Every row gives one point. Two turns around zero, p and q, are shown by what they do to some points. Write where each new point lands after one turn and then the other. Backwards means that the second turn is done in reverse. Each puzzle has new turns, and all numbers are rounded.
(in the rows, 128 means zero)

Turn p:
[169 122 100] -> [154  99 159]
[111 109 103] -> [124  99 108]
[111 173 180] -> [124 198 120]
[146 103 128] -> [116 109 149]
[104 133 129] -> [123 135 105]
Turn q:
[116 140 119] -> [132 127 109]
[107 152 179] -> [ 84  88 117]
[180 118 145] -> [103 157 168]
[118 128  81] -> [166 147 106]
[119 101 116] -> [156 121 140]
Where do these land?
q, then p: [ 99 121 120] -> [127 104 147]
p, then q: [172 167 176] -> [ 55 124 108]
p, then q backwards: [106 132 144] -> [138 153 123]
q, then p: [126 118  85] -> [160 131 158]
p, then q backwards: [137 102 116] -> [115 119 153]

Turn p:
[149 116 110  76 123 115] -> [146 124 131 127 147  72]
[174 107 143 170 100 145] -> [ 72 161 150 112 101 124]
[130 184 114 121 158 159] -> [165  95 143  83 118 151]
[121 125 139 139 151 125] -> [135 126 139 145 119 145]
[ 94  88 147 137  66 165] -> [ 49 107  92 139 145 130]
[130 157 129 142 145  87] -> [165 162 132 128 133 150]
[ 86 164 128 140 124 112] -> [148 130  98 123 147 170]
[122 115 102 142 138  97] -> [148 151 106 147 110 122]
[147  95 140  84 146 146] -> [123  97 161 148 133  87]
Turn q:
[179  88 160 140 150 106] -> [142  72 162 135 155  96]
[ 89 148 124 107 117 115] -> [113 173 115 138 137 136]
[116 153 141 104 174 157] -> [159 124  83 147 147 154]
[163 154 149 175 103 134] -> [136 109 122 129  81  78]
[126 143  91 120 154  97] -> [105 127 138 168 125 160]
[125 127 112 106  98 108] -> [ 87 144 133 120 134 127]
[129 102 150 176 125 158] -> [176 119 147  99 107 109]
[ 98 110  97  97 104 151] -> [108 156 123  87 137 164]
Where do these land?
q, then p: [142 143 147 131 154  84] -> [123 161 130 151 100 159]
p, then q: [109 121 124 120  83 126] -> [126 142 138 148 127 171]
q, then p backwards: [ 99 123 137 123 175  84] -> [114 117 175 115 150  84]
p, then q: [124 147 102 152  76 168] -> [ 96 163 115 108 153 178]
q, then p backwards: [145 117 147 135  88 148] -> [156 137  97 113 109 148]
p, then q backwards: [138 124  83 106 171 111] -> [130 139 166 180 141 146]
p, then q: [124 146 165 107  97 149] -> [162 134 126 137 167 156]
q, then p: [141 122 112 143 209 143] -> [ 72 125 160 126  73 112]
p, then q backwards: [130 109 136 134  99 140] -> [139 138 120 107 106 113]

Turn p:
[110 122 162 155 152 114 120 153 116] -> [150 126  90 152 131 108 147 149 137]
[114 147 150 121 166 115 106 110 160] -> [132 162 117 120 171 137 154 151 124]
[123 163 139 154 103 137  75  96 112] -> [161 113 119 130 163 144  99 136  73]
[104 117 129 103 111 187 149  92 128] -> [120 129 116  94  96 186 133 101 112]
[156 168 151 122 115 120 159 168 150] -> [112 159 124 148 136  83 132  79 125]
[144 102  99 136 129  71 168 128 179] -> [ 63 158 157 157 125 116 115 154 166]
[138 123 123 163 165 124 142 162 131] -> [151 154 126 150 106  97 132 145 153]
[116 112  96 114  84 122  70 115 124] -> [116  76 163 116 137 140 122 154  84]
[126 150 104 128  95 132 150 139  62] -> [138  87 114 101 106 102  78  99 130]
[134 113 109  71 138 162 165 114 155] -> [ 98 151 155  88 105 160 154  96 149]
[143  91 145 142 150 123 105 130  90] -> [167  93 126 150 131 137 140 144 157]
Turn q:
[131 147 111 127 109 143 180 158 188] -> [128 128 161 113 180  65 135 141 111]
[ 90  96 140 126 109 119 134  83 154] -> [158 163 114 118 147 145 123 173 153]
[148  92 113 130 140 121 139 174 129] -> [ 90 133 128 139 154 113 134  92 151]
[ 71 156 121 130 147 142 131 106 105] -> [157 121 158 141 109 150  78 147 124]
[157 142 137 157  89 102 159 120  60] -> [160 149 104 193 105 122 152  95  90]
[130 124 162  96 156 169 112  93 146] -> [150  82 133  93 130 162 145 152 153]
[157 138 110 149 155 147 104 133 169] -> [102 116 137  74 146 136 129 111 103]
[144 128 131  96 140 100 130 117  99] -> [144 128 120 133  90 122 140 106 154]
[123 125 158 157 132  82 132 146 102] -> [131 133  77 158 123 118 101 106 125]
[129 133  98 112 103 155  59 149 129] -> [ 61 126 149 118  96 148 143 158 114]
Where do these land?
q, then p: [ 97 121 110 158 118 128 158  95 163] -> [172 145 138 115 163  95 145 107 137]
q, then p: [119 124 137 131 123 135 126  65 130] -> [148 137 158 127 116 117 134  77 126]
q, then p: [135  92 115 125 136 141 159 147  96] -> [137 171 108 150 133 159 117 143 128]
q, then p backwards: [155 125  96  55 122 147 123 149 122] -> [146  80 100  85 138 121 139 174 145]
p, then q: [141 116 121 140 124  89 118 114 108] -> [ 96 123 108 111 148 141 112 122 140]
q, then p: [134 169 122 125  91 123 178 140 169] -> [125 110 115 143 168  82 120 131 183]
p, then q backwards: [125 120 177  54 136 140 165 147 100] -> [208  89 147 106 167 113 123 138 130]
p, then q backwards: [141 155 172 173 110 136  90 161 165] -> [140 148 131 173  68 124 173 136  99]
p, then q: [137 122 123 152 187 132 103 144 130] -> [120 107 113 120 142  81 147  96 106]
q, then p: [129 151  91 170 125 127 116 143 101] -> [159  98  93 116 141 142 101 131 107]
p, then q: [ 95 113 145 124 137 111  71 104 124] -> [102 105 154 151 155 128 124  85 157]

Turn p:
[120 144 130 121  63 145 144 125 146 115 122 124] -> [120 109 122  79 124 126 126 169 130 103 105 128]
[142 110 132 151 131 136 128 119 141 127 132 149] -> [105 136 111 132 120 122 123 118 137 146 110 122]
[145 139 136 125 145 106 137 120 140 188 125 122] -> [142 155 148 125 142 166 136 100 105 142 104 130]
[122 130 139 144 131 118 134 120 146 118 134 110] -> [126 127 122 106 146 114 133 110 132 130 130 125]
[121 127 138 133 122 143 135 120  31 155 130 134] -> [128 105 149 163  81 157  92  97 121  75 134 144]
[132 124 136 126 136 143  89 125 130 109 130 128] -> [122 137 104 150 139 109 119 139 118 122 140 116]
[142  80  99 120 137 145 121 148 122 121 139 120] -> [145 157 116 153 105 118 131 139 170 129 135 125]
[114 145  97 134 148 144 116 119 131 117 133 122] -> [121 117 115 137 140 144 142 132 139 128 158 106]
[126 145 140 120 136 122 138 126 145 119 146 136] -> [112 133 132 111 130 121 143 127 111 139 141 133]
[146 126 130 121 145 114 139 115 140 114 114 126] -> [116 133 138 136 152 119 142 126 136 139 122 144]
[121 129 115 129 118 111 112 119 141 116 137 133] -> [121 129 137 119 139 118 119 140 132 137 136 105]
[124 146 133 119 118 110 139 186 127 112 104 124] -> [166 104 131 114 128 119 120 153 121 149 139 168]
[109 120 138 122 135 126 133 121 125 153 118 135] -> [139 121 139 137 119 132 140 113 113 126 110 118]
Turn q:
[129 103 155 108 152 130 145 140 117 142 155 136] -> [148 162 132 116 118 141 118 124 143 104 151 108]
[135 110 107 121 123 145 108 125 102 114 157 133] -> [126 124 160 114 112 134 152 136 140 109 105 115]
[149 141 146 107 134 104  98  99 117 147 157  95] -> [126 127 118 131 129 173 105 131 107  82  98 131]
[120 110 124 130 128 147 146 109 148 116 129 114] -> [138 102 107 128 112 122 135 123 150 127 136 121]
[110 148 156 120 157 120 123 111 117 107 113 130] -> [149 138 131 169 138 129 103 136 145 125 120 142]
[131 156 139 132 154 108 140 150 109 150 113 128] -> [132 151 139 137 153 116 101 132 101 118 150 141]
[117 144 123 123 105 138  98 141 146 138 108 124] -> [ 95 137 107 127 141 120 143 133 126 140 110 148]
[146 109 110 149 100 133 138 112 138 119 110 136] -> [111  92 131 123 113 132 137 128 127 160 137 117]
[104 108 107 106 154 111 130 143 134 125 129 108] -> [134 134 128 140 137 120 148  86 137  99 139 134]
[138 134 104 154 126 146 143 148 138 150 112 138] -> [107 119 128 108 137  92 129 134 114 142 149 118]
[105 126 127 156 106 122 152  95 114 111 127 135] -> [153  94 143 119 113 130 113 126 141 157 127 150]
[144 128 125 113 142 111 109 130 150 159 148 139] -> [114 145 116 114 150 143 117 109 117 113 115  99]
[150 148 133 154 116 131 126 151 134 122 140 141] -> [131 140 129 118 120 113 129 146  96 149 117 114]
[113 110 158 133 113 126 109 120 134 112 107 127] -> [117 137 117 150 102 141 123 123 147 150 121 145]
[130 145 105 114 110 148 153 147 122 108 114 137] -> [138 120 135 126 146 114 167 153 128 144 145 134]
Where do these land?
p, then q: [126 165 124 107 115 113 105 141 113 110 132 136] -> [134 172 150 119 107 126 135 129 123 110 115 123]
p, then q: [147 132 130 135 115 110 124 146 123 104 125 120] -> [118 154 132 130 142 132 126 114 126 130 109 110]
p, then q: [137 147 136 123 124 150 113 137 165 100  87 148] -> [112 144 162 120 142  95 138  95 122 121 164 128]
q, then p backwards: [118 128 115 111 126 101 129 111 142 104 110 151] -> [129 128 110 145 163 111 131 122 134 140  99 127]
q, then p: [130 115 142  96 113 111 116 108 125 117 120 149] -> [123 125  86 126 123 147 152 122 122 123 114 124]
p, then q: [134 124 126 130 141 128 127 161 109 156 132 112] -> [116 114 131 116 127 135 125 162 117 136 112 103]
q, then p backwards: [109 107 110 118 123 143 140 124 142 151 145  98] -> [111 133 138 148 120 154 155 125 125 114 141  98]
p, then q: [141 132 130 141 166 125 111 148 114 142 163  96] -> [145 102 132 108 141 131 113 154 118 112  85 104]
q, then p: [103 110 128 142 141 127 151 113 112 152 127 122] -> [107 156 133 129 131 101 123 143 113 131 130 105]
q, then p: [129 129 132 165 113 152 117 107 145 133 104 128] -> [165 125 141 128 118 125 117 135 132 140 111  91]
p, then q: [127 110 124 142 146 153 151 118  96 134 144 112] -> [146  91 112 122 120 131 134 132 143 156 107 120]
q, then p: [125 128 125 118 110 114 115 135 138 106 135 173] -> [139 128 121 127 141 162 150 109 111 120 103 143]
p, then q: [156 139 115 129 142 126 139 133 115 155 149 115] -> [135 125 116 116 139 118 122 167 143 132 107 117]
p, then q backwards: [111 126 155 136 118 139 155 108 153 128 119 135] -> [125 129  92 138 108 136 106 132 146 131 147 117]
